Each row of a before or after table is a point. One or more steps were done to the points. Then noise was added and the rows were shuffled. The steps act on columns, c1 being the first. Write out the steps. A step turns or swaps two columns, mirrors them in a line or flattens them onto one, adds a multiple of one to another, or multiplies or shifts one. Angles are multiples of 10 degrees, from the lower column toward the higher: turns from -170 to 170, lines from 10 to 170 but not 90. Use the fewest steps. Two steps may share a column if one is a turn and the other turns, adds or multiplies; they go together, in the order done. Otherwise the lowest column goes first.

Before (10 x 2)
[[ 19   8]
 [-59 -13]
 [  5  11]
 [ -8  26]
 [  4  17]
 [-15 -11]
 [  2  15]
 [ 18   2]
 [-16  16]
 [-21  11]]
After (10 x 2)
[[  6 -18]
 [  4  18]
 [-14   8]
 [-14   8]
 [-18 -14]
 [-28   1]
 [ -2  19]
 [ -8 -61]
 [ -9   9]
 [-20 -10]]
Steps: turn c1 and c2 by 70 degrees

Before (11 x 4)
[[-11 -35 -18   6]
 [  3   9   9  -3]
 [ 11 -14 -27  19]
 [ -1 -13   5   0]
 [ -5 -11 -10   4]
 [ -6 -22 -20 -14]
 [  0 -27  20 -30]
 [ 15 -21 -18   4]
 [  1   1   7  -6]
 [ -4  15 -13  13]
 [  9   1   4 -14]]
After (11 x 4)
[[ -8  25  21 -61]
 [ -1  12   8  -1]
 [ -9   3  -5 -27]
 [ 17  17 -20  38]
 [  9  25 -17  11]
 [ 27  30   4  10]
 [-11  -9   0  -6]
 [ 12 -15  -9  27]
 [ -5   0   1 -10]
 [ 15  11   0   8]
 [ 23  19  -1 -29]]
Steps: turn c1 and c2 by 160 degrees; turn c1 and c3 by 50 degrees; multiply c4 by 2

Before (9 x 8)
[[ 37   5 -10 -10  32   3  -6 -37]
 [ 14 -14  13  12   5   7   5  -6]
 [ 13   7  35 -11   4  -2   4  -8]
 [ -4 -60   9  -9  -4   8   6  -9]
 [ -5   4 -19  -3   0  -6   0   1]
 [ 28  -7   9 -12  10  19 -15 -10]
 [-17   7  34  25   5   5 -54  -4]
 [-12 -27 -16  -5  32  17   8  -9]
 [-10   5 -19   4  -1  19  -8 -22]]
After (9 x 8)
[[ 12 -15  35 -12   4  -8   4  -1]
 [-29   4 -16  -6  32  -3   8 -20]
 [  0  18 -20   4   0 -14  -8 -26]
 [ 18 -53 -11 -10  32 -34  -6 -15]
 [ -8 -28  12  12   6  -3   5  -9]
 [  3   9 -17  -3   0  -1   0   7]
 [  3 -47   8 -13  10  -3 -14 -21]
 [  1  30  33  24   5  -2 -55  -6]
 [-58 -27  10 -10  -4  -6   5 -12]]
Steps: turn c1 and c2 by -70 degrees; multiply c2 by 1.6; turn c6 and c8 by -70 degrees

Before (10 x 11)
[[ 40  13 -13   3 -19  -2  22 -10 -10 -10 -52]
 [ 25   3 -26 -23  -9  13   8  35  14  29 -29]
 [ 19 -29 -19 -19 -10  23  13  58 -20  -8   0]
 [ 23  20 -48  -7 -23 -18  60 -18  15  -9 -20]
 [ -5 -32  11  48   4  16  -3  28  55 -30 -18]
 [-34  19 -17  -6   5  45  54 -27 -27  -6   3]
 [ 30  11 -41  41  37  -9  10 -20   2   7 -42]
 [-47 -50 -21  -6  -6  47 -14 -29  -4 -10  28]
 [-38 -56 -10  20 -28 -17 -11  42  27   5 -11]
 [  8 -25   0  49 -20   2  -6  26  13  18  16]]
After (10 x 11)
[[ -9 -57 -11  22 -27  42  16  37 -24  19  -8]
 [ 17 -32  11  51   3   2  14  37 -54 -19  -9]
 [-22  20 -48  -3 -23 -20 -56 -13 -26 -13 -21]
 [ 19 -29 -19 -18  -9 -22 -15  57  17  12  -3]
 [ 50  19 -18  -7   5  26 -58 -24  18 -15   2]
 [  8   3 -27 -18  -9 -27  -7  23 -15  38 -33]
 [ 54 -51 -21 -10  -5  39  13 -24   6 -19  26]
 [-15  11 -41  46  37 -27  -9 -21  -3  -1 -34]
 [ -9  13 -12  10 -18 -38 -24  -5   6 -14 -49]
 [  0 -26   0  46 -21  -9   8  20 -11  26  24]]
Steps: turn c1 and c6 by -100 degrees; turn c4 and c11 by 10 degrees; turn c7 and c9 by -170 degrees; turn c8 and c10 by 20 degrees

Before (11 x 14)
[[ 25   2 -13  18  32 -22 -21 -17 -28   4  16  15   7   4]
 [ -6 -12 -10 -15  -3   6  10   4   8  25   1  -7  14   0]
 [-24 -25 -20  19  16   3 -36   5  29   5 -12   2 -17 -15]
 [  2  -2   0  -4   2 -10  35  -6 -26 -12  13   7 -19   0]
 [-26   2  17   8 -10 -24 -15 -12  -4  15   7   8  -6  -8]
 [ -3 -34 -33  -2  -5 -28   7  -5   7   4 -14   3  17 -13]
 [ 19  -2 -22   6 -12  -4 -12   5  17   2  29  14  -6  -6]
 [-22 -27  -8  23  -7   5 -14 -26  11  -4  13 -21 -33  -9]
 [ -8  15 -13  10   6  -5 -31  23  17  -8  12   9  20  -1]
 [ -1 -19   6  -8  -4 -12  -8  15  13  -3 -24 -11  11   1]
 [ -2  27 -27 -20  -7  -5 -15  14  -4   0   3  -7  -2 -13]]
After (11 x 14)
[[-36   4 -13  19  33  13  -8 -31  12   4  16  15  -7   4]
 [ -3  -1  -8  23  -7 -24  13   6  29  -4  13 -21  43 -11]
 [ 10  30 -10 -16  -3  -1   1  10  -2  24   0  -8  -2   2]
 [-23   1 -14  11   7 -18  10  22 -18 -10  13   8 -25  -1]
 [ -7  58 -32  -1  -4  -5 -29   5   7   5 -14   4  11 -15]
 [-11  35   5  -7  -5  -5  -6  15 -12  -3 -22 -11   4   0]
 [-13 -35 -26 -23  -7  -5   2   0 -17   1   4  -8 -16 -12]
 [-18  -1 -21   5 -13  13   3  18  -2   1  29  14   6  -6]
 [-19  12 -21  21  17 -32  21  30  -1   5 -12   2  28 -16]
 [ 23 -16  -2  -4   3  11 -27 -27   1 -13  12   7  15  -2]
 [-16  -8  16   9  -9 -34 -14  -5   9  15   8   8   3  -7]]
Steps: turn c6 and c7 by 120 degrees; turn c1 and c6 by 110 degrees; turn c2 and c13 by -140 degrees; multiply c2 by 1.6; turn c8 and c9 by -80 degrees

Before (13 x 20)
[[-37 -20  18 -23 -23  36 -10 -24   1 -18 -29  28  30 -43  22  38 -24  11
  -32 -21]
 [ 13  -2  17  -4 -13 -29  20 -16  12   2  19  -1 -10 -19 -16  25  -2 -16
   12  21]
 [ 46 -18   7  -9 -43  19  -8  -7   3  28  15   9 -17  -9  10   3  26 -21
   -1 -11]
 [-47  33 -33   5  12  -2  41   4   5 -22  -1 -13  24  37  -2  33   1  -1
   26  41]
 [-18  -6  -4  28   1   9 -15 -32 -14   2  47  23   3 -20 -45  27 -11 -13
  -11  -2]
 [  5   9 -17   0  43   8 -27  -3   4   0 -53  -7  -8  26   6  10 -33  18
  -24 -11]
 [-19  28 -15  -6   2   5  28   5   4  22  17  28  -6 -25  34   9  -9  32
   26  -2]
 [  5   9 -14 -21  -5 -13   9  42 -16  -5  -4 -11 -34 -14 -19  26   1   5
   -5  50]
 [-26 -21 -12  18  18  19  45  17   1  11  40 -44  20 -13   3  25  11 -44
  -10   3]
 [  7  16  26 -16 -12   1 -28 -25   1 -29 -15  -6   9  -2   7   4  36  22
   24  35]
 [  1 -17  12   4   8  23  30   5 -20 -38   6 -10  21 -47 -15   4   5  16
    9 -29]
 [ -6  28 -10  36   5  27 -27  -4  25  -8   9  15   3 -22  13  28   6 -28
   29   4]
 [ 10  21   8   9   5 -25   9  20 -21 -11  -7   0  32 -18 -11 -37 -20   0
   13  12]]
After (13 x 20)
[[  2 -21  -8 -13  -1  -2  -5  43  23  -4 -17   4 -33 -12   2  27   6  10
   -9  49]
 [ 46  15   7  -4 -47 -12  10  -8 -16  32 -10 -17 -13 -13  16   4 -35  -9
   -3 -21]
 [ 10 -16   8  -5   0   6  -8  21  36  -9  -5  15  35 -20 -16 -42   7 -10
   13  16]
 [-45 -11 -34  17  13  -1 -37   8  -4 -24 -27   7  26  37 -31  34  -2  11
   29  42]
 [-27  11 -11  22  18 -17 -27  22 -12   6 -49  30  19 -13  17  17 -44  36
  -10 -10]
 [-16 -43  -6  34   4 -14  29 -30   8   2 -34   9   1 -19  22  12 -12 -31
  -11 -19]
 [ -6   5 -11  46   3  -2  27  -1 -39 -11  -3   6   1 -21 -33  16 -27 -18
   29   2]
 [-36  30  19  -6 -19 -24  -4 -23 -24 -14  33   4  32 -43  10  47  19 -34
  -34  -7]
 [  5   0 -16   2  45  -6   8  -7  -9  -2  60  20  -4  26 -13  13  34  -3
  -23   3]
 [ 16 -16  17   3 -14  31 -11 -12  10   2 -28  10 -11 -22   9  29  -9  -3
   15  12]
 [  8   0  29 -17 -16  -4  25 -28  -3 -31   8 -39   9   2 -14  10   3  23
   21  36]
 [-15  24 -17  -2   4  -3 -18   4  -8  24 -26 -15  -5 -21 -45  12  33 -25
   25 -10]
 [ -3  -9  11   0   6 -30 -30   3  -3 -37  -5 -10  26 -46  23   2  10  17
   10 -27]]
Steps: turn c2 and c15 by -110 degrees; turn c4 and c16 by -20 degrees; turn c6 and c9 by -140 degrees; turn c11 and c20 by -20 degrees; turn c7 and c11 by -160 degrees; turn c17 and c18 by -120 degrees; turn c12 and c18 by -110 degrees
